Rows are points. To make a cloud, some directions were put in groups of two or more. Within a group, all points are equally far from the middle, so they leave a hole (a ring in 2 directions, a hollow ball in 3). The other directions are filled evenly. Then the cloud was stretched, turned, moved and blurred a little. Count the holes, and give their numbers of directions, smallest first.
In the rows, 128 means zero.

Cloud (21 x 3):
[[124 134 113]
 [ 99 107  97]
 [160  69 146]
 [100  64 123]
 [181 142  88]
 [157 100 193]
 [ 88 120 119]
 [188 125 177]
 [124  84 183]
 [150  91 136]
 [126 113  70]
 [186 104 107]
 [ 78 100 137]
 [168 101 155]
 [130  94 154]
 [116  99 206]
 [ 84 130 144]
 [156  82 171]
 [179 111  71]
 [121 163  77]
 [158 140 125]]
Holes: 0

Cloud (29 x 4):
[[156 118  69 202]
 [ 44 177 100 194]
 [ 76 133 143 184]
 [131  71 130 112]
 [180 109 120 192]
 [117 190 115 163]
 [ 69 138 109 150]
 [179  91 154 172]
 [124 184  91 128]
 [163 137 114 115]
 [141  57 152  95]
 [138 130 113 105]
 [136 131 147  97]
 [134 121 130  80]
 [120 151 122 134]
 [120  84 141 164]
 [123  90 122 196]
 [192 102 133 126]
 [112 136 161 179]
 [154 195  93 133]
 [151  74  99 141]
 [167  94  96 158]
 [126  88 168 178]
 [159  94 164  83]
 [113 135  73 180]
 [162 155 119 116]
 [ 61 120 119 139]
 [162 184 134 142]
 [174 188 105 103]]
Holes: 0

Cloud (57 x 6):
[[145  87  98 101 154 103]
 [154  93  95 103 133  99]
 [143 157 202 153 103 109]
 [ 88 170  98  83 171 139]
 [ 84 141 166 136 207 146]
 [ 94 125  76  82 122 124]
 [128 146 189 145 133 174]
 [140 139  44 153 148 144]
 [142  83  96 128 165 156]
 [128 134  54 157  93 135]
 [138 141  40 126 136 114]
 [168 138 151 207 114 137]
 [ 68 171 128 142  95 140]
 [120 100  82  98 123 162]
 [ 57 189 135 152 141 125]
 [ 94 120 182 128  95 148]
 [151 158 164  82 117  96]
 [127  79 122 125 193 126]
 [167 189 102 167 157 145]
 [160 158 146 136  82  91]
 [ 59 157 182 162 159 119]
 [115 160 117  79  96 158]
 [ 97 157 134 144 139 183]
 [176 142  64 123  99 122]
 [190 131 172 113 153 145]
 [199 143 122  97 149 143]
 [131 140 128 196 101  87]
 [ 79  99 163 180 140 123]
 [117 115 151  53 140 139]
 [ 65 151 189 146 175 113]
 [175 140 155  76 119 153]
 [134 151 212 133 127 105]
 [ 65 142 126 173 196 135]
 [ 93  99 155  93 193 124]
 [145 160  56 142 168 102]
 [ 94 125 116  92  86 144]
 [198 118 134 120  97 130]
 [ 98 100 139 130 202 152]
 [167 107 148 138 126  86]
 [156 148  85 191 175 140]
 [130 183 187 179 152  99]
 [ 87 186 119 134 106 158]
 [146 207 104 120 153 109]
 [178 128 140 110 161  89]
 [141 148 100 178  79  98]
 [103 114  90  78 110 142]
 [183 156 135  98 181 138]
 [131 214 121 144 157 104]
 [ 70 175 154 139  95 124]
 [138 193 107 196 153 101]
 [ 99 111 167 103 200 146]
 [ 67 187 157 139 180 114]
 [150 147 104 195 193 124]
 [135 201 121  99 145  99]
 [144 182 129 142 116  75]
 [157 132 100 146 205 104]
 [ 95 138  64  97 155 149]]
Holes: 2 (2, 4)

Cloud (88 x 8):
[[148 155 109 104 130  59 110 102]
 [168  93  76 103 170 131 107  92]
 [ 76 192 131 133 158 117 147 142]
 [125  86 108  87 118  91 117 178]
 [141  85 125 156 162 110  89 205]
 [127 118  94 121 196 150  86  74]
 [166 163 145  61 195 135 150 155]
 [167 150 167 140  94 179 103 109]
 [134 154 100 104 202  75 147 150]
 [118 126  73 115 110  45 180 117]
 [185 135 116 145 146  84 200  89]
 [125 157 114  75 184  62 133 136]
 [116 102  88 185 139 142 162 173]
 [157 160 171 144 123 129 114  78]
 [107 126 153  89 178  52 108 103]
 [144 157 149 193 120 151 135  91]
 [116 120 131 196 132 176 156  86]
 [ 75 127  72 196 125 121 120 124]
 [134 131 165 127 191  71 198 120]
 [ 93 171 139 104  83 112 147 147]
 [ 96 146  79 123 140 169 153 168]
 [110 126  79 116 100 111 138 195]
 [ 91 145 124 185 156 103 131 185]
 [102 162 100 102  79 101 112 119]
 [194 168 134  93  93  82 156 138]
 [129 164 186 182 145  99 158 124]
 [157 102 179  89 193 118 153 117]
 [125  49 114 128 166 101 109  94]
 [149 101  94 176  91  87 159 167]
 [121  82 128 153 105  44 150  88]
 [154 161 102 162 151 195 110 173]
 [104  99 115  71  92 107 140 100]
 [203 119 108 128 160 156 161  86]
 [124 182 139 181 138  99 145 109]
 [122 138 141 121 197  60 153 171]
 [168 138 129 157  91 128 205 156]
 [106 124 147 119  90  82 187 109]
 [157 112 121  78 113  94 162  48]
 [157  72 162 161 138 135 157  99]
 [119 111 151 177 112 164 139  77]
 [187 152 142 123 141 192 126  92]
 [111 146 145 126  96  97 177 187]
 [158 111 191 148 163 154 178 171]
 [128 170  82 118 132 122  94 162]
 [128 110 178 172 146  73 159  72]
 [134 165 160 109  68 128 170 153]
 [106 154 168  89 179  73 113 117]
 [171 124 119 175  63 121 168 170]
 [124  65 104 157 211 124 136 121]
 [153 112 141 204 113 167 161 150]
 [130 106  91  69 145  80 136 168]
 [194 107 154 124 146  96 108  89]
 [ 99 193 147 125 114 108 156  95]
 [168 113 118 143 221 139 116 154]
 [114  98 110 218 170 103 121 114]
 [ 98 160 128  78 114 158 101 177]
 [169 136 107 161 157  59 142 102]
 [126 128 114  51 124  83 165 135]
 [ 99 125  97 213 169 116 112 109]
 [163 136  90 156 165 166 116  81]
 [150  90 104 128 168  79 112 192]
 [109  93  81 169  73  94 135 104]
 [137 109 153 172  79 139  96 131]
 [120 137  79 140  62 100 131 120]
 [131 161  92 153 123 111  89 126]
 [108 164 151 195 118 113 165 136]
 [179 156 161  94 164  85 191 124]
 [114 128 179 109 152 179  91 162]
 [ 63 127 121  98 143 164 109  87]
 [ 80  68  81 111 136 123 119 125]
 [139  79  97 116 150 170 146 160]
 [116 104 123  88 119  39 169  87]
 [130  51  77 171 142  92 131 100]
 [134 137 101 136  68 116 123 217]
 [ 95  81 150 116 189 122 170  93]
 [ 89  83 168 120 156 106 146  72]
 [168  65 110 161 192 123 129 108]
 [ 93 143 166 113 179  89 111 177]
 [102 153 127 106 115 149 189  56]
 [209 141 117 148 179 122 174 154]
 [137 162 182 107 177 141 137  70]
 [127 125  97 160 121 146 213  78]
 [137 109 112  74 191 100 153 167]
 [126 175 129  48 142 132 152 108]
 [138 117 130  62 164  74 108  78]
 [131 180 157 156 122 130 153  73]
 [146  87 110 149 128  76 112 203]
 [136 128 112 133 190 176 107  65]]
Holes: 2 (3, 4)

Cloud (89 x 9):
[[101 156 172 118 132 122 158 154  32]
 [115 209 106  85 142  97 168 153  93]
 [131 109 198 132 153 155 101 143 116]
 [154 140 150 120 115 124 114 211 178]
 [ 52 107 170 113 124  84 168 148 119]
 [113 167 130 136  92  64 114 119  55]
 [114 169 152  78 170  84 160 136 155]
 [148 182 114 118 107 161  94 173 178]
 [ 86 148 101  71 162  55 123 170  84]
 [132 123 135  78 140 142  36 136  90]
 [134 168 155  94 181  74 178 147 130]
 [ 91 179 156 135 162 108 217 141 152]
 [100 180  79 124 147 152 143  96 141]
 [157 101 119  67 102  80 152 106 169]
 [142 146  77 116  84 149  89 169 121]
 [120 201  97  86 129 109 163 151 144]
 [ 98 108 141 152  92 104 179  97  79]
 [113 143  82 111 124 156 145 104  79]
 [105 140 141 213  91 179 127 130 156]
 [ 96 109  76 130 166 145 103 198 117]
 [ 54 136 164 128 111  91 160 167  60]
 [ 85 105 157 131 150 116 147  79 172]
 [149 137 164 145 141  46 132 156 144]
 [145 171  96  82 104 161 119 141 179]
 [ 54 134 184 181 110 118 108 143  81]
 [130 148  96 176 181 127 103  88 123]
 [112  85  94 158 113  87 180 145 126]
 [133 188 140  97 116 113 111 180  96]
 [ 72  75  96 134  92 173  80 119 119]
 [147 133 105  67 116 147 187 128 131]
 [ 74 110 139  77 166  97 150 128  38]
 [ 60 170 111 112 165  62 119 166 124]
 [109 140 125 105 140 102 233 158  96]
 [ 86  84  91 119 103 170 115 113  88]
 [112 135  81 125  74 138 115 176 104]
 [126 172  94 118 118 138 177 124  55]
 [115 117 209 138 110 120 147 137  82]
 [156 128 133 144 112 113 151 211 173]
 [136  88 143 195  74 136 114 147 153]
 [109 164 146  85 152 104 209 147 100]
 [109 123 191 167 137 121 132 174  57]
 [ 85  75 125 128 102 146 108 106  71]
 [ 95 145 128  48 176 118 142 137  89]
 [ 98 110 178  76 136 136 127 116 125]
 [107 153 122 100 128 134  59 195 101]
 [ 56 111 144 152 195 105 120 153  93]
 [142 182 124 127  99 161 148 105 201]
 [143 194 154 103  92 111 145 180 158]
 [ 90 182 155 105 135  60 148 144 174]
 [156 140  96 116 145 194 106 151  65]
 [ 88 124 136 118 142  74 214 188 108]
 [165 130  90 107  71 142 107 172 134]
 [100 143 153 163 161 168 113 178  94]
 [131 171 136 115 194  65 141 150  76]
 [201 126 126 153 125 137 112 119 116]
 [ 98 121  86 107  90 143 126 194  59]
 [ 56 112 173 129  88  88 124 141 167]
 [116  66 164 107 188 125 120 150 111]
 [135  87 148 132 117 169  88 101  95]
 [180 138 106 134  76 131 100 141 124]
 [104 125 140 110 149 196 101 170 104]
 [159 178 132 129 182 108 190 160 118]
 [147 118 117 144 152  97  67 130 133]
 [ 98 123 143 194  83 173 127 112 156]
 [169  92 122 153 106  86 102 150 139]
 [152  91 153 197  80  91 122 153 144]
 [159 140  81 110 146 215  52 128 147]
 [ 64  63 146  93  99 104 116 140  94]
 [ 48  98 141 138 103  72 136 128 110]
 [114 162  96  90 145  97 153 176 208]
 [116 103 139  71 141  47 142 173 150]
 [118 114 127 119  80 149 156 188 108]
 [155 164  72  99 123 177  82 143  94]
 [112 112 177 169 137  55 158 191  88]
 [107 143 173 170 182 122 154 169 109]
 [ 81 110 152 182  84 103  88 144  64]
 [167 152 104 144 157 124 172 116 166]
 [ 79 184 118  97 200  90 126 127  78]
 [132 137  55 117 182 141 114 104 122]
 [ 64  93 117 111 191 130  99 185 132]
 [124 137 155  85 139 144  61 124 114]
 [117  62 168 125 164 142  89 156  81]
 [144 120 173 149 150  68 189  97 130]
 [135 126 129 211 156 148 111 102 100]
 [ 83 178  90 126  89 125 133 164 166]
 [106  67 112 179 149 150  99 122 145]
 [ 83 134 107 159  96 131 180 116  96]
 [153 139 129 168 118  88  70 142  61]
 [135 158 132 131 146  62 158 206 127]]
Holes: 3 (2, 2, 2)

Cloud (105 x 9):
[[133 104  85  72 103 138  74 141 152]
 [165 167 125 108 119 123 164  88 104]
 [122 106 153 138 106 127  94 187  97]
 [ 81  83 138 145 189 171  88 148 117]
 [123 193 109 118 151 157  97 139  98]
 [117  79  93 123 157 163 124 178  83]
 [181 122 137 131  43 103 160 182 125]
 [112  53 163 135 124 155 132 162  83]
 [176 165  67 135 116  95 100 148 150]
 [152  93 108 117 146 208 150  94 158]
 [142 163  83 132  95  73 163 166 112]
 [203 131 156 128 128  87 120 136 177]
 [165 134 112  49 113  70 117 184  98]
 [ 87 163  93  47  98 116 169 128 115]
 [ 94 127  90 187  90 197 100 104  61]
 [130  60 120  58  75 154 173 165 205]
 [107  84  72 133  87 180 160 148 106]
 [165 144  84 116 155 128 132 162  91]
 [199 107 167 126 144  93  98  86 114]
 [140  95 129 116 166 183 144 103 109]
 [157  81 106 169 135 111 108  81 155]
 [200  99 140 109  82 121 129 145  98]
 [202 162 128 146 147 104 101 133  88]
 [114 148 116 146 118  92  68  71 104]
 [183 119 148  93 153 101  95 142  98]
 [104 138 140  78  55  62 114 127 124]
 [146  44  94 180 122 108  63 133 139]
 [109 132  87 205 124 189  86 123  60]
 [112  81 159  81  79  86 121 132  87]
 [117  77  99 126  38 123 144 192 136]
 [113 109 148  88 113 111 102 163  74]
 [157 124 146  87 110  63 175 152  95]
 [ 83 136  36  98 123 144  86 140 166]
 [106 121  79 115 155 118  92 174 186]
 [167 131  94  93 107  88 150  85  89]
 [142 127  93  91 169  92 151  89 166]
 [168 149 147 102 145 106 128 203 133]
 [139  45 123 108  93 137 124 104 201]
 [156 101  91  72  66  87  72 100 120]
 [115 125 121 211 116 157  86 156  44]
 [123  72 102 119 174 186 134 106 108]
 [109 113 129 123 130 191  67 135 134]
 [164 173 107 111 124 133 144  83  92]
 [130 130 144  69  79 108  98 117  61]
 [144 114 115  93  68 138  69 154 140]
 [ 93 119  70  98  66  60  93 161 127]
 [150 116 137  61 149  68 168 191 138]
 [ 84  97 148 141 161 145 139 182  83]
 [176 171 127 118 152  74 143  88 136]
 [ 71 138 110 126  95 171 154 158  85]
 [162 169  89 170 162  96  89  83 101]
 [172 216 114 102 176 106 105 146 141]
 [189  60 132  91  54  86 118 135 173]
 [144  67  96 163 157 125 130 194 139]
 [114 124  83 151 182 135  68 162 109]
 [118 127 150 181 118 158  90 170  99]
 [120 147  75  70 120 158  99  80 138]
 [158 160 145 132 155 124 144  99 150]
 [128 148 103 129 215 111  83 131 130]
 [125 199 128 140 114 109 121 155  88]
 [104  89 120 153 134 192  74  90  80]
 [104 147  81  94 101 167  96 146 204]
 [152  99  92 194 163 137 120  94 132]
 [141 141 142  59 157 173 155  98 124]
 [152 150 131 109 116 122 151  93 185]
 [ 60 107 126 105 105 132 124 163  74]
 [ 90 155 113  92 138 144 102 165  77]
 [162 169  65 134 133  76  84 157 129]
 [ 79 122 152  88  97 209 154 154 121]
 [152 119 116  71 123  99 170 109 190]
 [175  86 123  96 107  98 150  91 136]
 [163 181 141 116  88 156  77 103  94]
 [158  81 115 194 133 129 148 127 135]
 [196 174 138  84 189 113 111  89 142]
 [152  93 124 118 105 126 148  70 122]
 [ 87 125 110 174  80 164  89 144  43]
 [105  90 153 120  81  75 115 102 113]
 [122 162 146  92 154 182  90 128 130]
 [155 158  84  85  83  71 176 142 147]
 [157 158 152 115 125  70 137 161 153]
 [150 177  91 103  28  85 136  87  94]
 [192 131 118  99 126 127 179 152 161]
 [170 124  91 149 158  98 150 161 108]
 [118 136 131  91 103 134 174 196 103]
 [185 180 106 125  81 115 153  98 116]
 [177 121 118  18  96  99 167 149 143]
 [ 96 105 102 140  48 137 124 167 175]
 [153 134 154  91 198 111 140 105 117]
 [139  97 143  61  85  60  77  98 111]
 [127 146 123 187 130 106 142 123 100]
 [200  94 133 134 148 142 132 153 161]
 [130 137  74 133  46  83 125 147 153]
 [123 107 142  97 204 109 144 119 104]
 [110 132 167 153  96 156 106 162  78]
 [158  82 126 105 161  77  79 113  98]
 [118 115  90  96 152 109  60  80 111]
 [126 163  56 103 116 126  76 143 113]
 [154 130 187  87 134 116 133 120  80]
 [179 125  85 138 123  43  76 142 134]
 [136  85 106  64 133 163 161 132 132]
 [ 79  85 155 132  87 132 149 146  99]
 [147 153 105 172  53 182  79 124 131]
 [162 115  90 120  75 112 126  82 181]
 [166 219 120 113 177 106 141 132 102]
 [ 83 159 124  53 106 121 103 125 136]]
Holes: 1 (6)

Cloud (96 x 9):
[[150 144 137 148 181 132  75 201 122]
 [140  71 136 140 106  92  97  90 153]
 [122 174 145 103 154  98 152 127 155]
 [189 130 170  79 193 128 193 145  99]
 [ 85 151 176 140  93 173 111 136  70]
 [143 230 144 112 113 160 189 137 112]
 [107  94 152 144 140 135 105 110 114]
 [135 151 106 146 151 116  89 128 102]
 [106  81 179 168 143 130 122  59 112]
 [151 214 137 111 113 123 162 166 147]
 [136  81 158 165 190 156 121 166 111]
 [110  98 145 102  83  96 205  93 143]
 [ 61 127 143 173  94 173 139 127 117]
 [ 94 137 117 198 168 133 161 137  91]
 [121  93 136 153  75  62 181 150 110]
 [127 137 116 156 128 170 105 147  92]
 [ 72  96  96 120 119 157  88 125 108]
 [156 151 110 150 160 145 106  88 153]
 [139 137 164 178 130  99 135 110 103]
 [102 115 197 119  88 110 113 153 126]
 [107 146 136 140 105 119 178 202 144]
 [ 87  96 169 141 174  79 111 131  80]
 [106 127  72 142  72 127  79 131  91]
 [188 206 157 135 110 127 164 175 152]
 [160 124 140 177  80 126 122 143  37]
 [100 119 184  83  78 125 110 108 123]
 [210 121 161 119 117 149 210 159 128]
 [124 108 152 100 148 125 149 158 142]
 [158 174 151 119 148 151 104 156 104]
 [121 118 164 144  94  73 145 108 133]
 [156 180 131 156 106 136 171 125  67]
 [193 145 162 146 112 128 136 148 103]
 [142 117 112 155 146 149 188  77  51]
 [179 118 126 123 102 112  57 108 105]
 [106 101 112 160  75 123 114  88 125]
 [ 86 168 169 183 122 137 209 126  55]
 [135  87 186 166  78  67 109 123 133]
 [205 146 153 180 146 121 155 165 108]
 [108 107  78  95 103 122 124 231  95]
 [153 133 183 169 136  83 117 119  54]
 [ 80  82 149 123  85 159 153 128 101]
 [126 149 125 178 158 209  86 110  84]
 [156 109 128 121 198 173 126 129 146]
 [134  93 199 147 173 123 101  98  52]
 [138  82 127  75 100 117 195 189  53]
 [ 87 124 101 170 143 133 155 126  62]
 [116 137 139 148  61 104 208  92  93]
 [180 129 166 114 140 187 119 175 194]
 [116 108 165 164  83 122 157  69 138]
 [150 126  86  75 145 145 144 179 146]
 [117 168 144  88 109  98  99 164  78]
 [159 104 137 116 160 111  89 126  46]
 [143  63 125 112  82 135 133 157  92]
 [165  96 186 127 182 137 209 149  68]
 [162 100 191 103 105 105 217 144 158]
 [197 118 108 132  87 128 183 200 147]
 [148 159 128 114  88 102 145 155  90]
 [ 93 117  98 172 108 150  68 134 106]
 [ 88 128 155 149  86  97 128 152 133]
 [126  91 174 158 116 131 149 113 163]
 [ 53 135  94 132  95 133 130 129 117]
 [ 69 142 133 129 125 142 146 106  95]
 [127 160 134 204 181 184  72 130 121]
 [132 117 119 179  89 179 142 159 158]
 [196 153 125 130 157 122 129 107 105]
 [166  78 169  94 122 121 123 205 113]
 [155 168 119 136  85 155 115 146 161]
 [202 120 171 178 197 157 149 127  67]
 [168 140 162 101 114 131 200 126 137]
 [139  73  83  82 127 127 124 154 114]
 [184  89 113 160 101  42 120 130 109]
 [199 110 125 114 140 104 132 125  92]
 [ 97 135 203 204 149 130 170 112  82]
 [192  89 106  95 172 133 219 127  71]
 [119  66 166 163 114 165 153 172 163]
 [205 155 169 211 129 123 135  98 132]
 [101 139 153 128 111 163 116 119  46]
 [ 99 131 154 185 130 182 177 103 119]
 [152 113 115 136  70 127  56  99  64]
 [ 69 123  91  92  85  94 184 183 131]
 [109 159 119 142 145 150 149 177  72]
 [138  94 107 189 141 127 155  85  76]
 [108 132 163  94 113  98 130 165 101]
 [102 167 188 102 158 135 173 169 112]
 [168 157 122 199 127 168 174 161  70]
 [149  73 161 131 199 113 200 150  72]
 [131 120  95 135 116 135 214 167 181]
 [138  64 172 177 125 113 146 140 187]
 [101 126 103  68 127  65 189 184 150]
 [150  97 140 140 155  71 179 101 133]
 [184 138 105 118 112 107  98 100  60]
 [162 138 100 226 159 137 137 100 120]
 [176  85 135  53 135  85 146 128  95]
 [125 166 149 112 155  91 156 171 174]
 [165 111 154 130 112 144 181 174 105]
 [127  48 160 128 107 140 142 131 118]]
Holes: 0
